Each point is reached from the start by the listed moves, each made 0, 1 or 2 times, or once backwards (-1), plus a little noise. Is the number of moves made odd or even? Then give how often each move was made.

Moves:
(1): [ 0.01 -0.25]
(2): [ 0.33 -0.34]
Start: [-0.13  0.10]
Points:
[-0.44 -0.08] -> odd (2, -1)
[ 0.22 -0.75] -> odd (2, 1)
[-0.14  0.36] -> odd (-1, 0)
[ 0.52 -0.32] -> odd (-1, 2)

Moves:
(1): [ 0.03 -0.16 -0.19 -0.35 -0.02  0.43  0.17 -0.20 -0.06]
(2): [-0.04  0.00  0.04  0.15  0.14  0.21 -0.09  0.28  0.13]
(3): [ 0.04 -0.03  0.05 -0.21 -0.10 -0.16  0.09  0.28  0.21]
(4): [ 0.00  0.08  0.06 -0.09  0.00 -0.09  0.04  0.00 -0.06]
(5): [-0.14  0.12 -0.15  0.28 -0.02  0.09 -0.03  0.15  0.07]
(6): [-0.11 -0.17  0.18 -0.26  0.32 -0.01 -0.19  0.24 -0.02]
Start: [ 0.11 -0.03 -0.01 -0.10 -0.06  0.04 -0.01 -0.09 -0.04]
Points:
[-0.12  0.14  0.06  0.69  0.13  0.03 -0.34  1.13  0.62] -> even (-1, 2, 1, -1, 1, 0)
[ 0.02 -0.27 -0.66 -0.71 -0.48  0.63  0.50  0.08  0.35] -> even (2, -1, 2, -1, 2, 0)
[-0.11  0.22 -0.63  0.16 -0.16  1.31  0.36  0.12  0.13] -> odd (2, 2, 0, 2, 2, -1)
[-0.09 -0.46 -0.19 -0.91  0.28  1.07  0.13  1.04  0.56] -> even (2, 2, 2, 0, 1, 1)
[ 0.05  0.07 -0.18 -0.55 -0.19  0.21  0.28  0.13  0.08] -> odd (1, 0, 1, 2, 1, 0)
[ 0.14  0.06  0.26 -0.18 -0.23 -0.73  0.01  0.68  0.44] -> odd (-1, 0, 2, 0, 0, 0)

Moves:
(1): [ 0.12  0.19  0.09  0.14 -0.02 -0.04  0.09 -0.01 -0.01 -0.03  0.01]
(2): [-0.27 -0.06  0.03  0.12 -0.01  0.10 -0.01  0.15  0.00  0.05 -0.14]
(3): [ 0.07 -0.10  0.18  0.06 -0.05  0.13  0.07  0.21 -0.06  0.13 -0.16]
(4): [ 0.02 -0.22 -0.05 -0.02  0.07  0.03  0.07 -0.04  0.18 -0.10  0.15]
(5): [-0.09 -0.14  0.19 -0.02  0.17  0.03 -0.14 -0.01 -0.44 -0.26 -0.20]
(6): [ 0.14 -0.09 -0.05  0.11 -0.09 -0.19 -0.16  0.28 -0.08 -0.07  0.16]
(7): [-0.09 -0.03  0.01 -0.33  0.25 -0.19  0.14  0.16 -0.13  0.09  0.04]
(8): [-0.13  0.08  0.22 -0.03  0.05  0.02  0.02  0.00  0.04  0.19  0.22]
(9): [-0.09  0.04  0.18 -0.06 -0.10 -0.12  0.03  0.07  0.10 -0.18 -0.21]
(10): [ 0.16  0.00 -0.04 -0.15  0.11  0.04 -0.11  0.01  0.08  0.08 -0.35]
(11): [-0.13  0.13  0.04 -0.11  0.11  0.09 -0.06  0.12  0.08 -0.21  0.05]
Start: [-0.02  0.10 -0.04  0.09 -0.06 -0.11 -0.03  0.03 -0.02  0.08  0.07]
Points:
[ 0.66 -0.19 -0.21 -0.53  0.39 -0.63  0.08  0.88  0.12  0.80  0.84] -> odd (0, -1, 1, 1, -1, 2, 2, 1, -1, 1, 0)
[-0.05 -0.12  0.59  0.89 -0.37 -0.24 -0.44  0.42 -0.71 -0.83 -1.50] -> odd (2, 2, 0, 0, 2, 1, -1, -1, 2, 1, -1)
[-0.17  0.64  0.55 -0.86  0.46 -0.28  0.71  0.61  0.77 -0.16 -0.46] -> odd (2, 0, 1, 1, -1, -1, 2, 0, 2, 1, 2)
[-0.52 -0.28  0.59  0.37 -0.42 -0.45 -0.28 -0.12 -0.05 -0.41  0.61] -> even (-1, 0, -1, 1, 1, 1, -1, 2, 2, -1, -1)
[-0.82 -0.56  0.79  0.21  0.17 -0.09 -0.13  1.34 -1.16 -0.75 -0.73] -> even (0, 2, 2, 0, 2, 1, 1, -1, 1, -1, 1)

Moves:
(1): [ 0.12 -0.08  0.14 -0.14 -0.18  0.12 -0.01  0.10 -0.17  0.16  0.09  0.08
 -0.06 -0.03  0.04 -0.23 -0.06  0.21  0.05]
(2): [ 0.05  0.20  0.22  0.18  0.12 -0.07  0.06  0.14 -0.04 -0.06  0.17  0.24
 -0.14 -0.10  0.06  0.14 -0.13 -0.14  0.07]
(3): [-0.07 -0.17  0.03 -0.03  0.13  0.05  0.03  0.01 -0.01 -0.06 -0.04  0.09
 -0.05  0.04  0.00 -0.01 -0.01 -0.01 -0.08]
(4): [-0.16 -0.05 -0.25  0.00 -0.08 -0.04  0.10 -0.14  0.22  0.17  0.12  0.14
  0.10  0.23  0.09  0.18  0.01 -0.05 -0.07]
(5): [-0.02 -0.06 -0.12  0.05 -0.14 -0.04  0.17 -0.23  0.17 -0.08  0.00 -0.17
  0.00  0.02 -0.03  0.14 -0.17 -0.06 -0.12]
(6): [-0.03  0.03 -0.31  0.18  0.13  0.10 -0.14 -0.12 -0.13 -0.21  0.04 -0.21
  0.08  0.16  0.15  0.26  0.08 -0.13 -0.17]
(7): [-0.06  0.10 -0.01  0.09 -0.13  0.17  0.04 -0.07  0.09 -0.07 -0.01  0.09
 -0.11  0.12 -0.02  0.18  0.04  0.01  0.00]
(8): [-0.24  0.04 -0.09 -0.12 -0.06 -0.06  0.29  0.03  0.07 -0.05 -0.19  0.03
  0.10  0.01  0.19 -0.08 -0.08 -0.15  0.14]
(9): [-0.03  0.09  0.44 -0.01 -0.02 -0.05  0.35 -0.25  0.09 -0.02 -0.12 -0.07
  0.00 -0.09  0.17  0.14 -0.13 -0.18  0.02]
(10): [ 0.07  0.32  0.13 -0.04 -0.23  0.00 -0.13 -0.05 -0.09 -0.03  0.26  0.36
 -0.21  0.03 -0.14 -0.25  0.00  0.10 -0.16]
(11): [-0.07  0.03  0.15  0.04  0.11 -0.03  0.12 -0.18  0.01  0.22  0.06  0.01
  0.06 -0.25 -0.12  0.15 -0.18 -0.25  0.05]
(12): [-0.01 -0.04  0.03 -0.13 -0.04 -0.03 -0.14 -0.18 -0.04 -0.10 -0.01 -0.11
 -0.07  0.08  0.00 -0.02 -0.03  0.09  0.20]
(13): [-0.03  0.03  0.23  0.13  0.00 -0.07  0.10  0.12 -0.20  0.02  0.07  0.09
 -0.21 -0.02 -0.13  0.01  0.07 -0.07  0.02]
(14): [ 0.18  0.14 -0.06  0.00  0.19 -0.08 -0.16  0.15 -0.19  0.03 -0.08  0.09
 -0.17 -0.18 -0.02  0.13 -0.05 -0.06 -0.06]
(15): [ 0.09 -0.20  0.06 -0.34  0.13 -0.04  0.25  0.13  0.09  0.25 -0.03  0.12
  0.21 -0.06  0.10 -0.03  0.01 -0.52  0.13]
(16): [-0.14 -0.11 -0.14  0.13 -0.26  0.09  0.10 -0.52  0.19  0.23  0.03  0.13
 -0.14 -0.15  0.15  0.07  0.08 -0.09 -0.02]
(17): [ 0.01  0.14 -0.16 -0.15  0.21  0.02 -0.14  0.31 -0.08 -0.13  0.29  0.03
 -0.25  0.03 -0.04 -0.02  0.04  0.16 -0.11]
(18): [-0.09  0.11  0.38 -0.15 -0.22 -0.09  0.20  0.10 -0.06 -0.03  0.06  0.26
 -0.01 -0.28 -0.04  0.10 -0.08 -0.06  0.17]
Start: [ 0.02  0.12  0.15 -0.25  0.16 -0.26 -0.20 -0.29  0.21  0.27 -0.14 -0.09
  0.15  0.01 -0.12 -0.05  0.06  0.09 -0.06]
Points:
[-0.91 -0.15 -0.12 -1.09 -1.24 -0.41  1.25 -0.44  0.60  0.45 -0.14  0.24
  0.90  0.47  0.58  0.07  0.08 -0.54  0.37] -> odd (1, -1, -1, 2, 1, 1, 0, 2, 0, 0, -1, 0, 1, -1, 1, 0, 0, 2)
[ 0.09  1.97  0.18  0.27  0.16 -0.11 -0.52  0.50 -0.83 -1.08  0.67  0.97
 -1.05 -0.50 -0.68  0.91 -0.62  0.06 -0.90] -> even (0, 1, 1, -1, 2, 2, 2, 1, -1, 2, 1, -1, 0, 2, -1, -1, 1, 2)
[ 0.10 -0.24  0.11 -1.41  0.92 -0.43 -0.28  0.27 -0.70  1.01 -0.73  0.12
  0.23 -0.98 -0.15 -0.72 -0.27 -0.63  0.66] -> odd (1, -1, 1, -1, -1, 0, -1, 2, -1, 0, 2, 1, 0, 2, 1, 0, 0, 0)
[-0.43  1.02  1.18 -0.57  0.86 -0.61  1.32  0.76  0.12 -0.66 -0.14  0.66
 -0.73 -0.87  0.12  1.59 -1.21 -1.01  0.21] -> even (0, 2, 2, 0, 2, 0, 2, 2, 1, -1, 1, 0, 0, 2, 0, -1, 2, 2)
[ 0.19 -0.30  0.87 -0.52 -0.01 -0.76  0.19 -0.72  0.35  0.87  0.15  0.61
 -0.15 -0.53 -0.68  0.54 -0.60 -0.73  0.47] -> even (0, 1, 1, 1, 2, -1, 0, -1, -1, 0, 1, 2, 1, 1, 1, 0, -1, 1)

Moves:
(1): [-0.04  0.03  0.00 -0.09  0.05  0.15 -0.06 -0.35  0.03 -0.04 -0.18  0.04
 -0.27 -0.06 -0.13 -0.20 -0.06  0.00  0.09 -0.22 -0.09 -0.19 -0.07  0.03]
(2): [-0.03  0.06  0.06 -0.17 -0.06 -0.19  0.11  0.10 -0.07  0.03  0.10  0.13
  0.03  0.01  0.15  0.04  0.02  0.02 -0.05 -0.12  0.15 -0.18  0.02  0.06]
(3): [-0.13 -0.07 -0.06  0.01  0.03 -0.09 -0.01  0.07  0.02 -0.14 -0.06  0.08
  0.04  0.00  0.03  0.17 -0.16 -0.02 -0.03 -0.04 -0.13 -0.09  0.00  0.06]
(4): [ 0.01  0.06 -0.18  0.18  0.07  0.06  0.00  0.20 -0.05 -0.03 -0.09 -0.07
  0.03 -0.01  0.09 -0.19  0.11  0.04 -0.09 -0.05  0.16  0.15 -0.01 -0.17]
(5): [ 0.07 -0.10  0.02  0.14  0.11  0.11  0.04 -0.13  0.10 -0.04 -0.10 -0.03
  0.07  0.02 -0.08 -0.03 -0.04 -0.09 -0.05  0.05 -0.03  0.00  0.15  0.01]
(6): [-0.15  0.04  0.07 -0.20 -0.07  0.13  0.04  0.07 -0.04  0.04 -0.05  0.07
 -0.05 -0.32  0.09  0.06  0.00 -0.08  0.11  0.07  0.10 -0.04  0.01 -0.06]
(7): [-0.06 -0.06 -0.05  0.03  0.17 -0.07  0.03  0.03  0.05 -0.01  0.11 -0.20
 -0.02 -0.18  0.31 -0.10 -0.08  0.12  0.15 -0.03 -0.07  0.07  0.16 -0.01]
(8): [-0.13  0.13 -0.06 -0.12  0.02  0.04 -0.03 -0.02  0.12 -0.01 -0.08  0.12
  0.12  0.13 -0.05  0.06 -0.08  0.06  0.05  0.00 -0.02 -0.03 -0.06 -0.05]
(9): [ 0.00 -0.16 -0.05 -0.22 -0.06 -0.02  0.30 -0.11  0.00  0.00  0.15  0.06
  0.01 -0.09 -0.19 -0.08  0.22  0.04  0.09  0.03 -0.07  0.10  0.04  0.00]
(10): [ 0.13 -0.02 -0.09  0.08  0.04  0.00  0.02  0.04  0.04  0.17  0.06  0.08
  0.01 -0.21  0.03  0.08  0.00 -0.02  0.17 -0.18 -0.02 -0.18 -0.17  0.03]
(11): [ 0.19  0.08  0.09 -0.12  0.05  0.11  0.02 -0.11 -0.35 -0.09 -0.02  0.01
  0.01 -0.05  0.03  0.17 -0.16 -0.02  0.13 -0.10 -0.08  0.26 -0.03 -0.08]
(12): [ 0.01  0.06  0.02  0.03  0.14  0.05 -0.06  0.04  0.09  0.06  0.11 -0.05
 -0.10 -0.05  0.08  0.05  0.06 -0.04 -0.10 -0.06 -0.07  0.08  0.13 -0.05]
(13): [-0.14  0.06  0.05  0.11  0.02  0.16  0.09  0.10 -0.08  0.00 -0.09  0.12
 -0.22  0.17  0.19  0.12  0.02  0.14  0.10  0.15 -0.02 -0.09 -0.05 -0.09]
(14): [-0.03  0.01  0.05 -0.06  0.02 -0.11  0.11 -0.01  0.29 -0.08  0.07  0.10
 -0.19 -0.02 -0.01  0.07 -0.11  0.19 -0.13 -0.17  0.28  0.15 -0.10  0.07]
(15): [ 0.07 -0.07  0.11  0.06  0.26 -0.17 -0.06 -0.19  0.00 -0.02 -0.33 -0.04
 -0.17 -0.05  0.11 -0.14  0.04 -0.01  0.02 -0.06 -0.06  0.26 -0.11  0.07]
(16): [ 0.26  0.15 -0.14  0.02 -0.16 -0.16 -0.04 -0.08  0.01 -0.09 -0.02  0.16
 -0.06  0.07  0.00  0.21  0.03  0.00  0.17  0.24  0.04 -0.03 -0.10 -0.07]
(17): [ 0.11 -0.02  0.09  0.03 -0.01  0.07 -0.03  0.09 -0.02 -0.13 -0.17  0.07
  0.07 -0.13 -0.02  0.00 -0.10 -0.01  0.04 -0.01 -0.02 -0.04  0.05  0.10]
(18): [ 0.01  0.28  0.09  0.09 -0.23  0.09  0.01 -0.13 -0.12  0.08 -0.03 -0.08
  0.00 -0.10 -0.12  0.13  0.03  0.10 -0.07 -0.05 -0.07 -0.05  0.02  0.01]
(19): [-0.08  0.05 -0.06  0.04 -0.06 -0.07 -0.01  0.01 -0.11  0.12  0.06  0.06
 -0.14  0.03 -0.01 -0.01 -0.02 -0.22 -0.08  0.01 -0.13 -0.08 -0.05  0.08]
(20): [-0.23 -0.05  0.00  0.14  0.02 -0.17 -0.02 -0.11  0.04 -0.15  0.25  0.07
 -0.06 -0.11 -0.09 -0.12 -0.05  0.13 -0.03  0.16  0.01 -0.18  0.05 -0.09]
(21): [-0.07  0.06 -0.04 -0.02  0.00  0.08 -0.09 -0.08  0.04 -0.13  0.13 -0.03
  0.00 -0.04  0.03  0.04  0.12 -0.15 -0.13 -0.15  0.03  0.15 -0.10  0.02]
(22): [-0.01 -0.05 -0.22  0.03  0.05  0.18 -0.17 -0.17 -0.01 -0.04  0.12  0.14
  0.08 -0.09  0.08  0.07  0.09 -0.09 -0.12  0.09 -0.01  0.26  0.02  0.08]
(23): [ 0.10  0.08 -0.08 -0.05  0.02  0.13  0.19  0.02 -0.09 -0.11 -0.07 -0.11
  0.04 -0.14 -0.11  0.04 -0.01  0.13 -0.13  0.23 -0.04 -0.05 -0.20  0.02]
(24): [-0.07 -0.06 -0.04  0.12  0.13 -0.03  0.14  0.01 -0.10  0.03  0.01 -0.04
 -0.07  0.07 -0.08 -0.07  0.08 -0.02  0.13 -0.06  0.10 -0.11 -0.01  0.07]
Start: [ 0.12  0.16 -0.01 -0.10 -0.11 -0.11 -0.01  0.11 -0.05  0.03 -0.20 -0.05
 -0.15 -0.06  0.09  0.10  0.07 -0.03 -0.03  0.00  0.09  0.06 -0.07 -0.06]
Points:
[-0.33  0.19 -0.31  0.20  0.60  1.45  0.44 -0.88  0.49 -0.22 -0.72 -0.23
 -1.20 -1.48  0.22 -0.88  0.95  0.64  0.00  0.62 -0.07  0.58  0.32 -0.82] -> odd (2, -1, -1, 2, 2, 2, 1, 0, 2, 0, -1, 2, 2, 0, 1, 0, 0, 1, -1, 1, 0, 1, 1, -1)
[-0.15  0.83 -0.17 -0.65 -0.96  0.53  0.97 -1.58  0.22  0.02  0.83  0.33
 -1.20 -0.86 -1.62  0.28  0.51  0.04 -0.74 -0.42 -0.01 -0.61 -1.04  0.30] -> even (2, 0, -1, -1, 1, 0, -1, 0, 2, 1, 0, 0, 0, 2, -1, 0, -1, 2, 2, 1, 2, 0, 2, 0)
[ 1.26  1.15 -0.21 -0.98 -0.07  0.04  0.57 -0.82 -0.72 -0.20 -0.96  0.29
 -1.05 -2.33  0.50  1.09 -0.74  0.65  1.09 -0.83  0.23  0.18 -1.13  0.40] -> even (2, 1, 1, 0, -1, 2, 2, 0, 0, 2, 2, 0, -1, 2, 1, 2, 1, 2, 0, -1, -1, 1, 2, 1)
[-0.34  0.42 -0.67 -0.42 -0.17 -0.76  0.57 -0.40  0.13 -0.94  0.46  0.33
 -0.63 -0.64  0.01  0.07 -0.77  0.72  0.30 -0.49 -0.23 -0.89 -0.61 -0.26] -> even (2, 1, 2, 1, 0, -1, 2, 1, 1, 1, 1, -1, 0, 1, -1, 1, 0, 0, 1, 2, 1, -1, 1, -1)
[-0.55  0.23 -1.21 -0.44 -0.35 -0.56  0.10 -0.84  0.88 -0.65  0.54  1.39
 -0.37 -0.07 -0.38  0.28 -0.46  0.90 -0.12 -0.18  0.36 -0.50 -0.61 -0.13] -> odd (2, 1, 2, 1, 0, -1, 0, 2, 1, 1, 0, -1, 0, 2, -1, 1, -1, 0, 0, 2, -1, 2, 0, -1)
[-0.09  0.95  0.22 -0.72 -0.97 -1.07 -0.35  0.46 -0.38  0.38 -0.08  0.47
 -0.29 -0.65  1.18  1.35 -0.44 -0.18  0.90 -0.10 -0.13 -1.23 -0.13 -0.22] -> odd (0, 2, 2, -1, -1, 2, 1, 0, -1, 1, 0, 0, 0, -1, 0, 2, -1, 1, 0, 0, 0, -1, -1, -1)
[ 0.50 -0.50 -0.74  0.72  0.82 -0.33 -0.47 -0.43 -0.09 -0.37 -0.32  0.81
  0.06 -0.45 -0.37 -0.07 -0.44 -0.76 -0.15 -0.37 -0.75  0.75 -0.01 -0.22] -> even (0, -1, 2, 2, 2, -1, -1, 1, 1, 2, 2, 1, -1, 0, 1, 0, 1, -1, 2, 2, -1, 1, -1, -1)
[ 0.63  0.65 -0.02 -0.70 -0.80 -0.08  0.81  0.00 -0.92 -0.40 -0.06  0.51
 -0.01 -1.24  0.22  1.56 -0.18 -0.57  0.27 -0.66 -0.24  0.65 -0.36  0.51] -> even (-1, 1, 2, 0, 1, 1, 1, 0, 2, 1, 2, -1, 0, 1, 0, 1, 2, 2, 2, -1, 2, 0, 0, 0)

Moves:
(1): [ 0.02  0.13  0.10  0.02 -0.07  0.02 -0.02  0.02  0.06  0.15  0.15 -0.01
 -0.10 -0.13  0.13  0.16 -0.08  0.01 -0.10 -0.03 -0.04 -0.04  0.02 -0.03
  0.14  0.23]
(2): [ 0.28  0.03  0.03 -0.13 -0.16 -0.21  0.06 -0.11 -0.31  0.15  0.08  0.06
 -0.18  0.16  0.19 -0.19  0.21 -0.14 -0.25  0.16  0.46  0.36 -0.05  0.03
  0.02  0.14]
(3): [ 0.21 -0.30 -0.08 -0.15 -0.02  0.34 -0.24 -0.01 -0.15  0.05 -0.10 -0.16
  0.16 -0.18  0.08  0.20  0.18 -0.16 -0.16 -0.19  0.00  0.13 -0.01  0.00
 -0.07  0.03]
(4): [-0.07 -0.01  0.05  0.06  0.04  0.05  0.13  0.04 -0.13 -0.06 -0.20  0.10
  0.06  0.17  0.13  0.06  0.02 -0.03  0.04  0.02 -0.27  0.09  0.02 -0.08
 -0.02  0.22]
(5): [-0.04 -0.17  0.07 -0.12  0.00 -0.09  0.09 -0.16 -0.13  0.23 -0.17  0.02
 -0.04 -0.12 -0.08 -0.04  0.05  0.10 -0.10 -0.06  0.12 -0.15 -0.01  0.19
 -0.14  0.08]
(6): [ 0.05 -0.15 -0.12 -0.01  0.26  0.24  0.26 -0.17  0.20 -0.28  0.22  0.10
  0.03 -0.15  0.03 -0.19 -0.04 -0.09 -0.18  0.06 -0.21 -0.06 -0.01 -0.01
 -0.22  0.09]
(7): [-0.11 -0.09  0.03 -0.10 -0.13  0.01 -0.20 -0.07  0.06  0.00 -0.30  0.02
 -0.20 -0.01  0.02  0.25  0.02  0.11  0.09 -0.03  0.10 -0.22  0.13 -0.07
  0.15  0.02]
(8): [-0.20 -0.12 -0.04 -0.02  0.11 -0.10  0.14 -0.25 -0.13 -0.07  0.06  0.04
  0.05  0.00  0.02  0.10  0.20  0.14  0.08  0.08 -0.07 -0.05  0.00 -0.11
 -0.05  0.02]
(9): [ 0.12  0.25  0.02  0.05  0.21  0.00 -0.37  0.05  0.02 -0.04  0.12  0.03
  0.11 -0.33 -0.01 -0.03 -0.19 -0.03  0.25 -0.13  0.02 -0.08 -0.04  0.01
 -0.01  0.24]
(10): [-0.04 -0.02 -0.08  0.17 -0.26  0.02 -0.03  0.08 -0.01  0.05 -0.03  0.03
  0.04  0.08 -0.13 -0.06  0.05 -0.20 -0.07  0.03 -0.21  0.19 -0.06 -0.03
 -0.01 -0.12]
(11): [ 0.17  0.00  0.04 -0.19  0.16  0.07  0.00  0.22  0.00  0.02  0.06  0.21
  0.13 -0.07  0.09 -0.06 -0.08  0.07 -0.05 -0.06 -0.12  0.13  0.08 -0.10
 -0.14  0.02]
(12): [-0.17  0.19  0.27  0.16  0.09 -0.09 -0.14  0.15  0.15 -0.09  0.00  0.15
  0.05  0.24  0.09 -0.12 -0.08 -0.01 -0.02 -0.01 -0.04  0.10 -0.18 -0.08
 -0.23 -0.25]
(13): [ 0.20 -0.01  0.27 -0.04  0.34 -0.15  0.03  0.10 -0.11  0.26 -0.07  0.11
  0.23 -0.03 -0.09 -0.08 -0.26  0.24  0.06  0.25 -0.03 -0.15 -0.17 -0.31
  0.10  0.07]
(14): [ 0.01 -0.22  0.08 -0.20  0.03 -0.13  0.17  0.17  0.12  0.19 -0.33 -0.17
  0.02  0.01  0.01  0.14 -0.14  0.01  0.05  0.27  0.14 -0.05  0.39 -0.03
 -0.21  0.08]
(15): [ 0.10  0.03 -0.04  0.27 -0.27 -0.03  0.08  0.17 -0.19 -0.17 -0.03  0.14
  0.19 -0.03 -0.21  0.13  0.31  0.15 -0.06 -0.12  0.02  0.03  0.02 -0.08
  0.09 -0.02]
(16): [ 0.21  0.02  0.05 -0.13 -0.14 -0.10 -0.20 -0.19 -0.08  0.20  0.01 -0.02
  0.01  0.10 -0.27  0.02  0.04 -0.05  0.09  0.13 -0.11 -0.21  0.04  0.10
  0.10  0.01]
(17): [ 0.12  0.07  0.19  0.27 -0.02 -0.02  0.37 -0.02 -0.05  0.15  0.04 -0.10
 -0.14 -0.19  0.03  0.10 -0.01 -0.01  0.25 -0.03 -0.23  0.05  0.16 -0.04
 -0.17  0.01]
(18): [-0.19 -0.19  0.06 -0.12 -0.11  0.01  0.21 -0.04  0.12  0.00  0.16  0.05
  0.06  0.06 -0.03  0.09  0.07  0.09 -0.13 -0.08  0.04 -0.04  0.07 -0.44
  0.11  0.16]
(19): [-0.12  0.11  0.22 -0.24 -0.15  0.13  0.04 -0.14  0.01  0.05 -0.05  0.09
 -0.02 -0.07  0.12  0.11 -0.05  0.09 -0.03  0.14  0.01  0.11 -0.04  0.05
  0.15  0.10]
(20): [-0.06 -0.03 -0.08 -0.04 -0.04 -0.14  0.11 -0.17  0.02 -0.09  0.04  0.05
  0.05  0.02  0.12  0.06 -0.19  0.09  0.20 -0.15  0.22 -0.02  0.04  0.03
  0.11  0.04]
(21): [-0.01 -0.21  0.17 -0.07 -0.06  0.12  0.02  0.15  0.38  0.24  0.08 -0.14
 -0.07  0.14 -0.12 -0.05  0.12 -0.22  0.00  0.15 -0.02 -0.02  0.03  0.23
  0.02 -0.05]
(22): [-0.03 -0.22  0.04 -0.07 -0.05 -0.22 -0.16 -0.06  0.01 -0.06  0.19  0.02
  0.01  0.31 -0.31  0.12 -0.17  0.01  0.03  0.16 -0.10 -0.03 -0.18  0.02
 -0.08  0.20]
(23): [ 0.01  0.18 -0.34 -0.27  0.01  0.17 -0.13 -0.20  0.14  0.14 -0.34  0.00
  0.08  0.21  0.01 -0.04  0.16  0.11 -0.11  0.20 -0.15  0.19 -0.08  0.15
  0.10  0.09]
(24): [-0.30  0.04  0.09  0.05  0.08  0.31 -0.13 -0.22 -0.30  0.28  0.25  0.10
 -0.24  0.11  0.07  0.06  0.03  0.09 -0.16 -0.01 -0.13  0.04 -0.04  0.31
 -0.15 -0.10]
Start: [-0.07  0.03  0.04  0.13  0.06  0.13 -0.21 -0.12  0.01 -0.03  0.15 -0.14
  0.19  0.02 -0.09 -0.01  0.07 -0.20  0.00  0.04  0.14 -0.11 -0.05  0.29
  0.08 -0.09]
Points:
[ 1.18  1.58  0.64 -1.50  0.32  0.46 -1.51 -0.06 -0.08  1.17 -0.43  0.64
  0.00  0.31  0.58 -1.07 -0.15 -0.79 -0.23  1.24  0.09  0.80 -0.18  1.31
  0.44  0.97] -> odd (0, 2, -1, 2, 0, 0, 0, -1, 2, 0, 2, 0, 0, 0, -1, 2, -1, -1, 2, -1, 1, -1, 1, 0)
[-0.28 -0.86  2.08 -0.54 -0.07  0.15 -0.30  0.03  0.45  1.40 -0.93 -0.56
  1.03 -0.96 -0.31  1.14  0.17 -0.31  0.14  0.63 -0.47 -1.12  0.47 -0.58
 -0.22  0.67] -> even (2, -1, 2, 1, 2, 0, 0, 2, 1, 1, -1, 2, 1, 2, 0, 2, 0, 1, 2, -1, 1, -1, -1, -1)
[ 1.83 -0.75  1.89 -0.93  0.27  0.50 -0.15 -0.13  0.02  2.28  1.08 -0.11
  0.20 -0.51 -0.24  0.22 -0.66 -0.77 -0.79  1.37 -0.09  0.30  0.33 -0.13
 -0.79  1.19] -> odd (2, 2, 2, -1, 0, 2, 0, -1, 1, 1, 1, 1, 2, 2, 0, 2, 2, 1, 1, 0, 1, 1, 0, 1)
[-0.26 -0.36  0.05 -1.08 -0.91  1.47  0.44 -1.18 -0.82  1.89 -1.27  0.42
  0.10 -1.26  0.28  1.54  0.54  1.23 -1.05  0.27  0.01 -0.02  1.12  0.23
  0.41  0.94] -> odd (2, 0, 1, -1, 2, 1, 2, 0, 0, 2, 1, -1, 1, 2, 2, 0, 1, 1, 2, 1, -1, -1, 2, 2)
